Each row of a before or after table is a point. One or more steps were done to the points. Then noise was added and the rows were shuffled. The steps act on how far a point lies along the listed directions, d1 being the first. What was done? A step turns or swaps two directions, mirrors them in a line or flattens them onto one, adds a multiple of one to another, or multiplies one. Angles are multiples of 10 degrees, from the lower direction toward the higher: turns from -170 to 170, lines from 10 to 170 but not 90. Use the fewest steps. Two steps may share a direction if one is a turn and the other turns, adds or multiplies; they go together, in the order done. Otherwise the lowest direction goes first.
(in the rows, 100 means zero)

Directions:
(1): 140 134
(2): 134 60
Before, 8 rows:
84 50
121 122
161 139
90 54
123 111
120 139
87 102
42 30
After:
144 87
21 144
47 107
54 102
126 83
112 79
100 113
149 48
Steps: turn d1 and d2 by 80 degrees

Directions:
(1): 129 127 50 131 140 59
(2): 69 158 60 86 54 110
Before:
136 101 82 116 158 62
87 68 136 85 87 114
92 52 156 69 72 139
112 140 89 101 108 82
87 193 15 97 102 89
86 55 126 72 100 105
121 112 61 115 111 85
115 88 98 118 112 102
86 96 108 98 84 114
After, 9 rows:
105 57 113 88 136 81
61 112 128 53 54 136
81 119 82 87 61 116
145 47 118 125 150 79
89 143 101 89 84 95
114 63 123 109 129 85
109 96 95 114 118 89
74 198 26 86 82 99
92 91 112 101 83 123
Steps: mirror d1 and d2 in the line at 60 degrees

Directions:
(1): 86 74 27 42 78 88 96 145 83
(2): 143 77 113 58 81 159 56 59 74
(3): 95 115 94 79 26 81 143 46 132
(4): 74 138 148 76 61 84 40 141 120
(5): 130 167 100 65 118 148 145 132 114
(6): 92 108 107 37 164 56 89 59 121
Before, 11 rows:
128 129 114 87 110 116 146 38 116
59 130 128 81 98 36 116 111 142
105 123 143 47 127 96 38 102 114
95 136 142 163 114 99 128 136 111
119 91 104 132 75 116 127 52 93
106 58 51 112 53 119 120 79 64
96 137 135 131 142 111 121 92 135
71 109 113 114 157 71 104 116 106
98 144 128 151 81 126 145 126 146
113 72 69 52 73 107 79 108 117
111 115 132 128 92 112 88 98 102
After, 11 rows:
122 79 89 92 74 121 117 27 82
66 125 56 94 121 76 138 185 136
53 115 103 151 146 59 130 150 111
59 123 79 125 149 48 128 195 106
73 111 62 103 144 96 116 174 112
29 121 98 122 82 14 135 165 136
134 87 130 83 58 127 80 45 131
119 72 52 64 93 118 103 90 73
118 98 141 73 85 129 23 104 93
126 100 44 42 97 138 125 109 77
104 92 93 86 105 102 68 125 87
Steps: mirror d1 and d3 in the line at 70 degrees; multiply d2 by 2; add -0.3 times d4 to d5; multiply d6 by 0

Directions:
(1): 92 121 141 125 138 167 99 47 133 110 107 142 134 79
(2): 59 85 105 34 56 130 129 101 100 155 104 114 72 55
(3): 89 112 5 92 90 104 106 46 121 82 110 69 132 73
Before, 9 rows:
85 74 165 66 83 110 97 156 78 131 107 123 59 93
89 99 134 105 115 147 109 68 117 113 95 120 108 82
81 97 139 98 97 122 99 96 93 127 98 118 95 89
111 92 138 102 98 101 96 117 103 122 105 102 85 104
115 102 71 124 115 71 87 95 106 63 100 65 128 120
85 110 170 100 114 175 122 79 121 141 99 154 107 73
105 93 124 91 99 96 91 118 92 116 101 103 89 122
118 100 156 135 135 109 72 113 97 85 101 134 114 131
97 102 99 84 85 90 101 115 95 116 108 111 91 109
After (9 x 14):
86 104 113 76 85 115 108 103 103 132 111 126 92 93
76 91 51 67 74 120 121 65 110 111 98 80 102 64
39 89 136 32 77 194 121 71 122 168 123 147 91 20
48 101 24 31 48 156 151 45 126 148 111 96 108 20
100 103 112 100 100 128 102 76 122 123 113 104 107 80
133 124 69 174 158 101 58 55 121 33 109 102 165 133
155 106 113 178 152 40 60 126 93 27 92 67 133 171
96 104 116 97 109 126 94 82 110 118 107 113 111 105
58 96 85 67 73 135 113 68 103 139 105 105 100 56
Steps: turn d1 and d3 by 100 degrees; multiply d2 by 2.5

Directions:
(1): 118 150 121 6 125 61 97 45 97 77 60 113 151 93 144 75 107 79 142 77
(2): 108 82 125 123 115 97 188 99 38 60 63 171 99 98 72 85 148 59 67 113
Before (11 x 20):
92 75 85 151 85 116 83 128 113 110 125 86 72 103 83 115 87 108 86 101
92 86 102 109 103 101 137 108 83 91 95 129 103 103 88 92 127 92 84 108
98 100 105 94 103 103 110 98 83 90 92 112 105 97 101 98 111 92 97 104
101 80 89 149 90 116 108 126 96 110 116 100 80 90 86 108 102 112 81 109
105 117 113 81 110 88 107 87 85 91 80 109 109 105 112 89 107 92 102 85
108 127 110 63 105 93 87 78 102 102 92 92 123 102 122 94 102 95 119 97
101 95 94 88 109 98 97 99 93 103 100 100 105 100 105 101 111 92 100 97
95 96 97 99 108 102 109 101 93 91 92 103 97 99 105 99 99 96 101 102
98 99 96 89 106 93 105 88 94 99 105 106 105 99 108 95 109 95 111 100
90 83 102 109 95 107 115 104 95 92 94 106 98 103 92 97 104 95 92 109
104 107 106 82 107 87 114 84 93 93 83 117 105 91 100 96 114 80 105 96
After, 11 rows:
94 77 112 123 106 103 171 111 60 78 83 154 99 104 76 88 147 78 71 114
82 50 70 196 72 136 73 156 123 127 149 71 48 109 63 129 78 123 71 108
110 130 124 59 119 76 117 73 77 79 67 122 124 103 122 81 116 83 108 83
108 115 116 64 116 79 131 71 80 82 71 134 116 88 104 88 124 69 108 94
96 96 99 99 109 101 118 99 89 88 87 109 99 99 103 97 104 93 99 103
95 58 80 189 79 134 114 150 93 117 131 98 57 94 64 118 101 118 60 120
102 99 111 92 107 102 124 94 72 81 84 124 107 95 99 95 120 82 95 104
100 103 99 78 108 89 106 82 89 96 100 110 111 98 110 92 111 90 114 99
114 148 117 26 112 80 73 57 108 97 81 88 142 103 144 87 99 90 138 88
88 75 103 122 94 111 126 108 86 87 90 115 93 104 81 95 109 93 81 113
102 98 95 82 112 97 101 96 93 102 97 103 107 99 106 98 113 89 102 97
Steps: multiply d1 by 2; multiply d2 by 2

Directions:
(1): 29 146 104 122 102 71 161 48 168 108 138 38 93 79 75 139 90 82 93 116 134 50 166 114 137 123 47 81 110 151 144 97 56 145 87 92 28 79 104 120 89 138 96 53 173 69 99 92
(2): 107 113 137 132 17 42 22 126 117 41 158 61 92 47 100 87 151 88 167 131 79 100 144 97 95 112 110 129 71 36 37 38 142 127 71 85 115 71 119 103 95 113 86 36 85 73 91 103
Before:
112 94 90 87 110 115 107 108 103 98 91 108 99 112 103 98 88 99 96 96 97 100 93 100 104 94 101 106 108 112 95 106 99 99 101 105 109 113 103 94 98 85 98 109 96 103 99 97
134 67 98 87 94 100 66 124 67 90 81 134 108 107 101 80 108 107 111 108 84 127 65 96 80 86 129 103 97 75 79 101 125 72 100 107 140 100 94 95 111 73 100 122 60 116 96 104
110 96 98 102 100 105 84 107 80 90 90 110 103 108 109 95 100 110 98 98 93 112 99 98 95 90 106 104 96 96 91 111 102 98 105 103 128 107 102 96 100 93 104 101 75 101 98 106
136 72 104 90 111 123 64 129 48 90 75 144 106 124 110 81 101 111 106 77 88 123 58 89 75 84 122 109 96 81 78 106 121 66 118 97 129 119 97 81 99 67 110 136 63 113 96 111
93 99 89 93 114 106 112 100 99 105 100 105 99 106 89 103 103 110 91 90 100 105 94 101 98 99 93 93 105 112 105 108 98 90 105 102 97 106 102 99 91 95 103 102 111 108 102 97
84 124 115 110 79 76 87 98 119 79 128 75 97 82 88 102 109 93 123 107 105 102 112 104 103 104 93 107 86 91 84 92 100 117 88 97 98 85 99 118 89 118 92 77 123 90 101 99
93 107 115 114 87 92 94 98 120 96 123 77 103 84 96 109 105 91 112 114 93 88 113 101 100 98 95 99 100 90 95 89 99 114 94 98 89 96 108 101 104 105 87 78 115 95 99 108
77 102 95 91 112 100 126 93 118 110 100 92 94 98 88 105 95 106 90 108 105 87 99 102 109 98 87 94 113 126 120 107 77 103 101 106 82 104 102 104 99 112 103 94 118 97 105 95
101 89 89 85 127 121 134 95 91 125 75 112 97 114 104 101 82 97 82 83 102 101 80 99 104 90 105 84 105 122 117 113 85 88 115 104 99 110 91 97 100 95 109 122 97 118 99 100
88 109 112 113 76 75 71 112 112 79 124 82 98 77 99 104 117 87 137 118 89 95 119 96 99 111 98 106 94 74 79 78 110 117 87 96 90 90 98 111 93 108 94 67 109 89 99 107
After:
101 76 67 64 181 163 187 78 73 168 31 144 104 153 101 110 47 109 38 61 114 104 45 100 107 79 101 65 129 165 156 157 55 67 139 115 91 131 74 95 101 85 116 169 103 136 103 99
91 97 79 86 137 121 135 92 95 122 87 117 101 119 89 107 89 111 76 82 105 106 84 100 102 97 89 86 112 129 119 122 85 81 113 107 92 113 98 99 91 95 106 117 117 115 106 98
124 87 99 100 101 110 71 118 66 87 84 122 105 111 115 86 100 114 99 99 87 121 87 95 86 88 115 106 94 85 83 111 112 91 107 104 143 110 100 92 104 86 105 109 59 107 97 109
116 87 81 76 129 129 120 106 94 111 75 120 98 125 105 99 77 103 80 85 99 106 77 99 99 90 104 99 114 123 107 119 94 91 110 112 111 119 97 91 103 79 100 126 95 110 102 96
62 106 82 87 138 113 164 74 127 128 94 88 95 110 84 118 79 106 66 101 119 77 99 104 118 99 73 81 121 154 151 126 55 106 108 109 61 108 95 107 100 117 109 102 140 98 107 92
72 142 139 133 33 37 53 104 142 46 167 42 90 50 82 104 138 83 159 127 100 93 151 108 106 115 88 118 69 62 56 56 117 144 67 86 93 65 109 124 82 131 82 32 129 68 95 96
87 124 139 141 13 29 17 127 134 36 174 45 93 32 98 96 155 75 185 144 77 88 157 93 99 122 101 127 74 29 32 28 137 142 65 83 93 68 113 116 88 120 81 11 105 66 94 108
171 45 98 78 84 111 26 153 35 83 67 161 109 114 115 59 118 117 120 104 66 154 34 90 61 78 156 119 87 43 52 99 155 51 103 109 175 108 93 83 117 53 103 140 23 129 95 111
83 118 128 133 57 66 74 99 139 75 149 54 96 59 94 110 122 85 135 129 90 81 141 101 106 107 89 105 92 76 76 69 108 135 78 91 80 83 116 106 101 114 83 48 122 81 96 110
174 43 95 71 125 150 42 157 6 95 43 186 112 146 123 61 98 123 97 61 72 150 10 81 55 69 150 116 99 62 65 118 139 33 130 105 169 137 89 70 107 44 116 177 23 137 98 115
Steps: multiply d1 by 2; multiply d2 by 3

Directions:
(1): 136 101 157 50 82 121 72 95 115 73 89 89 49 67 99 103 190 51 40 99 75 127 97 144 80 37 165 87 49 111 28 107 97 101 114 85 95 116 101 114 40 113 48 66 29 82 158 49 89 144 90 91 84 123 50 78 129 153 108 107 184 160 123 94
(2): 77 118 149 110 129 106 111 68 81 139 170 67 110 23 143 59 59 92 96 68 48 92 115 156 105 150 22 102 100 144 72 145 171 167 86 101 66 108 103 145 74 19 72 172 83 56 130 111 75 125 96 130 60 82 74 86 45 160 93 88 53 102 114 101
Before, 8 rows:
120 88 78 84 102 101 89 113 109 89 51 113 104 139 78 129 129 117 102 115 125 109 87 76 94 71 130 94 105 82 133 85 65 62 97 95 119 98 96 87 112 136 123 60 96 120 73 91 118 85 93 80 121 112 110 105 124 80 113 128 136 113 88 96
122 100 122 77 89 114 92 104 105 96 110 91 86 85 105 104 140 90 85 98 80 121 106 116 88 88 123 101 69 116 73 101 107 90 114 97 89 93 98 94 70 91 68 93 73 82 116 82 89 121 104 92 85 127 77 89 106 126 115 121 143 145 113 99
118 99 137 60 96 114 84 89 104 92 96 98 55 70 117 92 175 56 35 81 73 123 97 151 86 54 143 78 56 108 51 108 113 119 106 92 96 112 108 121 61 89 65 78 61 79 161 64 77 139 104 96 73 113 48 64 116 158 87 100 170 154 93 84
109 95 112 93 103 108 93 98 93 106 113 89 99 87 101 105 115 96 84 104 94 98 107 106 96 92 95 79 98 106 71 103 99 110 101 105 110 108 103 99 74 88 96 102 87 98 114 100 97 108 106 102 86 91 86 103 88 123 97 103 113 110 123 112
107 85 86 95 99 101 88 100 108 83 69 94 97 118 98 123 125 85 84 113 137 85 100 69 106 70 142 93 105 75 102 69 70 77 108 89 102 106 109 81 98 132 97 60 104 115 75 103 122 82 95 97 101 120 98 101 123 85 109 106 126 102 107 97
58 105 95 138 144 83 124 83 67 144 160 84 149 65 145 73 20 121 136 80 86 74 111 100 120 171 5 103 142 135 123 122 152 142 74 113 83 95 103 138 130 47 110 181 126 94 86 143 79 85 104 126 95 76 124 102 61 121 86 84 27 60 85 91
108 81 93 89 89 116 123 123 116 92 80 113 90 125 78 106 124 83 112 107 108 95 92 68 90 77 152 98 103 83 98 100 90 70 115 87 113 113 106 99 109 131 92 83 91 111 88 97 112 100 104 82 103 102 116 96 117 77 114 120 133 100 81 109
77 102 54 131 124 85 126 108 90 124 113 105 120 126 104 98 28 126 132 103 108 67 100 71 124 146 78 117 134 83 154 88 104 95 86 115 96 85 103 89 124 96 122 119 146 104 63 132 119 86 112 110 112 94 122 110 88 62 104 95 55 72 84 108
After (8 x 64):
86 84 79 115 105 105 136 116 104 111 102 111 116 120 90 93 76 101 136 103 106 82 99 63 101 115 104 107 125 88 125 109 115 87 107 95 107 108 108 102 129 106 108 116 120 110 68 122 111 88 106 91 102 85 132 102 91 68 108 113 83 74 75 113
113 87 94 90 97 107 91 106 94 96 93 98 95 111 90 115 121 102 89 114 110 98 101 86 96 81 111 79 99 94 84 93 81 92 105 107 118 105 104 86 83 112 106 84 95 114 105 100 104 100 103 92 96 96 101 109 102 102 100 108 120 107 117 115
90 96 75 115 125 92 109 98 92 120 90 101 138 116 100 108 58 140 136 99 115 91 99 81 107 131 59 101 133 96 159 104 100 92 87 103 107 94 96 101 130 86 139 112 124 107 55 125 114 73 97 100 111 91 124 114 81 80 106 120 69 79 81 99
82 90 74 122 119 91 105 94 96 106 95 91 123 114 113 108 68 107 114 103 135 68 104 63 117 116 86 99 128 86 126 78 91 99 95 96 93 100 110 88 117 100 117 98 130 111 55 132 121 67 101 110 96 103 113 106 94 79 102 100 71 76 99 100
81 114 118 107 129 101 114 86 87 132 148 80 95 61 129 76 56 89 96 82 63 79 109 130 115 141 70 110 103 120 93 122 147 135 89 106 73 99 107 127 71 55 72 142 92 66 116 110 98 124 103 122 76 96 72 83 70 133 105 90 78 108 104 106
108 105 169 72 118 109 86 78 84 105 143 68 83 24 141 80 141 56 57 78 56 112 106 158 95 85 92 83 75 148 27 128 147 141 94 95 78 118 106 154 53 63 44 131 32 73 161 76 65 143 87 116 74 108 60 72 100 187 96 93 141 141 115 81
120 93 77 95 82 103 96 121 109 88 79 111 101 134 85 123 126 114 108 113 114 113 97 74 92 86 135 106 89 93 113 76 73 56 116 101 111 84 95 67 102 127 98 68 108 111 81 93 107 92 114 80 109 126 109 106 123 79 115 123 134 124 100 98
116 79 54 82 79 97 91 122 111 74 39 134 76 163 78 128 155 93 79 110 136 113 85 73 96 44 174 85 89 60 125 61 47 54 110 100 129 91 105 69 123 154 128 36 123 133 94 87 110 87 113 72 119 114 105 93 148 68 90 107 162 113 63 88
Steps: turn d1 and d2 by -90 degrees

Directions:
(1): 71 82 146 105 84 72 95 84 82 142 85 100 99 183 91 66 126 38 122 103 158 101 117 57 127 119 108 60 82 110 124 63 98 176 153 83 124 128 75 113 110 122 151 142 108 71 96 135 113 112 111 108 104 71 119 67 166 98 117 121 44 87 137 70
(2): 155 110 84 60 86 88 139 172 70 126 88 120 42 94 124 116 125 112 143 104 94 54 77 67 131 97 138 98 29 76 115 67 95 115 126 86 106 70 142 60 35 62 54 122 89 102 116 48 147 89 155 107 104 123 59 112 132 124 76 113 72 99 94 121
(3): 107 86 94 108 104 104 121 67 74 88 111 91 73 128 92 108 151 71 96 125 96 75 94 142 95 79 138 90 115 157 118 100 64 76 76 21 133 55 152 128 122 76 96 94 73 125 113 109 116 141 44 115 85 195 107 80 104 92 66 62 92 52 96 14
Before:
89 88 97 116 107 115 106 81 100 85 118 88 91 98 103 111 103 96 84 98 109 101 93 114 91 95 101 103 113 122 103 108 88 82 82 66 107 90 108 102 111 88 102 89 84 118 108 111 109 116 80 116 87 128 110 95 84 93 86 81 114 93 96 65
120 97 109 101 81 85 122 101 77 121 86 95 80 120 100 90 117 82 117 103 115 85 96 78 123 88 114 92 71 104 113 72 99 109 117 76 109 84 110 97 87 99 98 117 98 94 105 102 118 108 118 101 97 122 98 94 118 98 90 108 77 80 115 84
97 106 85 107 112 113 83 71 119 76 115 97 122 71 93 112 92 126 60 110 83 115 91 143 78 99 97 117 146 119 94 132 101 50 50 91 103 76 102 117 128 95 101 68 94 119 92 110 91 111 55 100 91 129 105 108 50 90 99 77 137 96 90 86
98 104 96 93 106 92 95 109 118 107 105 103 108 95 108 101 91 105 110 85 106 98 108 91 101 101 93 104 96 85 94 105 117 110 115 120 98 114 86 96 91 104 91 104 117 99 93 82 91 92 122 105 98 74 106 104 105 91 106 99 97 114 106 135
105 107 115 95 88 85 107 123 96 130 88 106 86 130 108 99 109 82 117 105 122 91 92 66 117 116 90 93 64 86 112 71 102 138 131 104 98 110 87 88 85 101 103 120 100 84 100 94 119 94 133 97 118 64 89 97 134 121 106 115 72 109 115 113
80 102 83 130 115 112 96 38 109 71 118 94 117 89 81 113 113 87 62 111 86 112 94 147 67 79 105 102 151 138 92 122 73 63 63 65 101 72 113 133 145 107 116 74 83 125 101 113 70 114 47 104 86 144 133 82 72 82 100 60 130 72 93 47
99 114 84 102 100 114 98 112 101 98 100 96 91 104 117 106 106 113 108 110 101 96 101 102 98 100 101 103 85 89 102 91 93 88 92 103 96 89 100 91 101 97 83 86 104 102 111 87 94 98 102 96 87 106 85 95 85 106 92 109 109 106 84 111
138 114 67 77 101 119 127 141 106 87 104 114 87 34 110 131 81 133 99 95 67 89 85 99 92 87 98 130 89 78 95 119 100 62 76 123 77 83 118 80 83 81 63 79 93 113 106 53 115 71 122 96 109 111 72 131 78 108 76 109 116 110 76 137
116 100 103 80 97 82 117 116 79 102 95 107 67 112 115 114 123 79 117 98 104 76 89 90 121 97 120 82 74 102 106 76 69 105 102 66 99 79 128 95 87 84 89 117 99 97 107 81 131 108 112 115 102 128 93 98 118 102 72 100 79 97 90 91
111 114 86 82 102 94 115 125 90 99 92 121 88 86 120 98 105 106 115 98 100 88 101 85 104 103 108 99 81 82 104 96 110 108 98 102 89 98 107 81 77 103 94 108 104 106 112 88 118 85 113 98 100 103 87 110 98 111 97 111 95 97 106 119
58 83 129 121 91 84 73 64 100 123 100 88 113 144 79 67 110 56 97 104 132 122 117 109 88 101 96 86 133 115 118 100 96 117 103 89 119 117 91 133 140 112 133 106 93 96 84 141 72 114 62 106 100 101 137 92 111 89 113 108 85 87 108 62
After (11 x 64):
99 106 97 91 106 94 92 117 126 106 106 103 111 85 111 100 82 111 110 80 108 102 110 86 104 102 88 109 95 74 90 105 121 111 119 136 93 119 78 91 87 104 92 102 123 92 90 83 88 81 133 104 101 60 107 108 99 94 110 102 99 123 105 150
136 105 95 95 84 93 129 112 76 112 88 96 68 101 101 97 118 93 119 105 101 81 87 91 119 82 121 101 68 106 110 77 92 90 108 72 110 71 123 91 79 87 80 111 92 106 109 87 121 107 117 107 93 143 90 104 108 101 82 101 86 77 107 84
121 116 101 85 90 91 110 145 102 122 87 112 79 104 116 111 100 101 118 102 106 88 84 67 114 112 89 105 53 70 106 76 109 121 126 116 90 105 95 75 67 91 79 116 101 91 98 73 122 82 149 91 120 65 78 111 118 126 98 116 85 120 104 138
69 89 100 139 112 104 99 18 97 81 115 90 111 134 75 100 139 52 67 120 106 108 101 144 75 77 116 82 152 163 107 108 61 85 77 34 123 70 117 151 163 107 137 90 78 119 102 133 79 131 28 108 82 160 147 62 101 80 98 55 106 51 107 7
77 81 129 107 85 74 86 84 82 141 94 91 88 159 88 69 134 45 118 107 139 96 109 94 104 100 114 77 102 115 130 82 91 132 121 72 128 107 111 125 121 101 129 123 88 95 90 129 94 115 77 113 98 117 126 91 138 97 106 112 59 81 111 53
93 114 84 104 102 116 92 104 106 95 103 96 96 103 115 107 107 112 103 111 100 102 105 103 94 98 98 104 94 93 98 95 96 83 88 106 93 90 94 96 106 102 87 82 106 104 112 93 88 99 94 95 86 102 89 94 76 105 93 108 114 107 81 109
77 96 105 118 109 105 77 45 117 83 116 92 129 108 87 95 104 96 58 111 108 123 100 140 79 99 100 101 154 135 101 128 98 72 61 76 117 85 90 134 153 108 125 78 95 110 88 137 87 124 40 105 92 128 118 90 69 83 107 77 118 86 104 60
113 113 69 94 105 125 107 112 128 71 110 106 116 30 102 126 62 138 79 91 68 111 96 112 77 91 80 137 121 87 85 138 104 49 63 139 71 100 97 95 111 98 82 67 101 113 96 70 92 70 98 91 112 92 91 128 60 98 90 106 130 119 75 139
109 117 83 82 106 99 112 125 96 90 94 119 95 74 118 100 95 117 107 94 91 97 103 96 101 99 100 109 93 80 97 106 117 95 87 110 82 99 104 81 78 102 90 101 107 110 110 81 112 82 107 96 99 99 83 119 85 109 98 109 109 102 101 125
87 82 105 116 104 114 109 71 93 86 119 82 89 113 101 107 114 82 83 101 117 101 93 117 92 92 109 98 119 133 105 105 82 84 83 48 117 83 112 112 118 89 111 90 80 121 113 118 113 127 69 121 84 141 118 89 89 88 79 76 110 83 97 44
124 104 91 80 102 89 121 112 79 86 102 106 61 94 116 122 119 92 107 101 87 75 83 109 112 86 123 94 85 107 101 87 68 81 82 59 96 67 138 97 91 75 76 103 94 109 112 74 128 112 98 113 96 151 90 103 99 104 64 87 96 94 77 88
Steps: turn d1 and d2 by 40 degrees; multiply d3 by 1.6
